Each row of a before or after table is a point. One or more steps were done to the points. Then noise was added and the rows were shuffled. The steps act on columns, c1 being the first. Write out the steps. A step turns or swaps two columns, mirrors them in a line or flattens them onto one, adds a multiple of one to another, or multiplies or shifts one. Angles are multiples of 10 degrees, from the lower column toward the higher: turns from -170 to 170, lines from 10 to 170 but not 90. Use the fewest steps. Two steps may share a column if one is a turn and the other turns, adds or multiplies; they go together, in the order done. Otherwise the lowest column goes first.

Before (11 x 3)
|  0.055 |  0.047 | -0.084 |
|  0.007 |  0.018 |  0.008 |
| -0.027 |  0.028 |  0.015 |
|  0.010 | -0.031 | -0.064 |
|  0.032 |  0.044 |  0.008 |
| -0.003 |  0.043 |  0.022 |
| -0.016 | -0.150 | -0.006 |
|  0.012 | -0.016 | -0.009 |
| -0.039 |  0.000 | -0.006 |
| -0.005 |  0.039 | -0.024 |
| -0.034 |  0.047 | -0.018 |
After (11 x 3)
| -0.032 | -0.026 | -0.039 |
| -0.052 |  0.001 | -0.005 |
|  0.132 |  0.063 |  0.037 |
| -0.070 |  0.015 | -0.099 |
|  0.027 | -0.032 | -0.006 |
|  0.010 |  0.020 | -0.006 |
| -0.017 | -0.010 |  0.000 |
| -0.016 | -0.037 |  0.002 |
|  0.017 |  0.020 | -0.061 |
| -0.025 | -0.049 | -0.024 |
| -0.035 | -0.025 |  0.020 |
Steps: turn c1 and c2 by 120 degrees; add 0.3 times c1 to c3

Before (12 x 6)
| -0.124 |  0.002 |  0.007 | -0.009 |  0.009 |  0.047 |
|  0.009 | -0.016 |  0.011 |  0.059 | -0.024 |  0.030 |
| -0.067 |  0.016 |  0.035 | -0.016 | -0.006 |  0.001 |
| -0.038 | -0.041 |  0.078 | -0.042 | -0.008 | -0.052 |
|  0.010 |  0.021 |  0.038 |  0.092 |  0.012 |  0.042 |
| -0.087 |  0.035 | -0.026 |  0.022 | -0.040 |  0.058 |
|  0.002 |  0.028 | -0.023 |  0.063 |  0.002 | -0.035 |
| -0.021 | -0.068 |  0.096 | -0.041 |  0.007 |  0.059 |
| -0.092 |  0.010 | -0.001 |  0.036 |  0.083 | -0.054 |
|  0.006 | -0.077 |  0.059 |  0.066 | -0.047 | -0.025 |
| -0.045 |  0.052 | -0.002 |  0.023 |  0.002 | -0.007 |
|  0.015 |  0.006 |  0.021 | -0.036 |  0.038 |  0.032 |
After (12 x 6)
|  0.064 | -0.079 |  0.021 |  0.020 |  0.024 |  0.056 |
|  0.007 | -0.066 |  0.024 |  0.020 | -0.006 | -0.006 |
| -0.023 |  0.009 |  0.012 | -0.025 |  0.032 |  0.012 |
|  0.012 |  0.040 |  0.092 | -0.024 | -0.038 | -0.040 |
| -0.004 |  0.015 |  0.006 |  0.042 |  0.017 |  0.026 |
|  0.029 | -0.032 |  0.067 | -0.011 | -0.004 | -0.001 |
| -0.007 | -0.029 | -0.021 |  0.043 | -0.027 | -0.029 |
|  0.006 |  0.073 |  0.094 | -0.030 |  0.041 |  0.042 |
|  0.063 | -0.048 |  0.044 |  0.023 | -0.012 | -0.061 |
| -0.030 | -0.006 |  0.027 |  0.064 |  0.026 |  0.025 |
|  0.005 |  0.077 |  0.048 |  0.050 | -0.030 | -0.013 |
|  0.091 | -0.055 |  0.066 | -0.006 |  0.036 |  0.034 |
Steps: turn c1 and c3 by -30 degrees; turn c1 and c2 by 150 degrees; multiply c4 by 0.7; multiply c5 by 0.4; turn c5 and c6 by -40 degrees
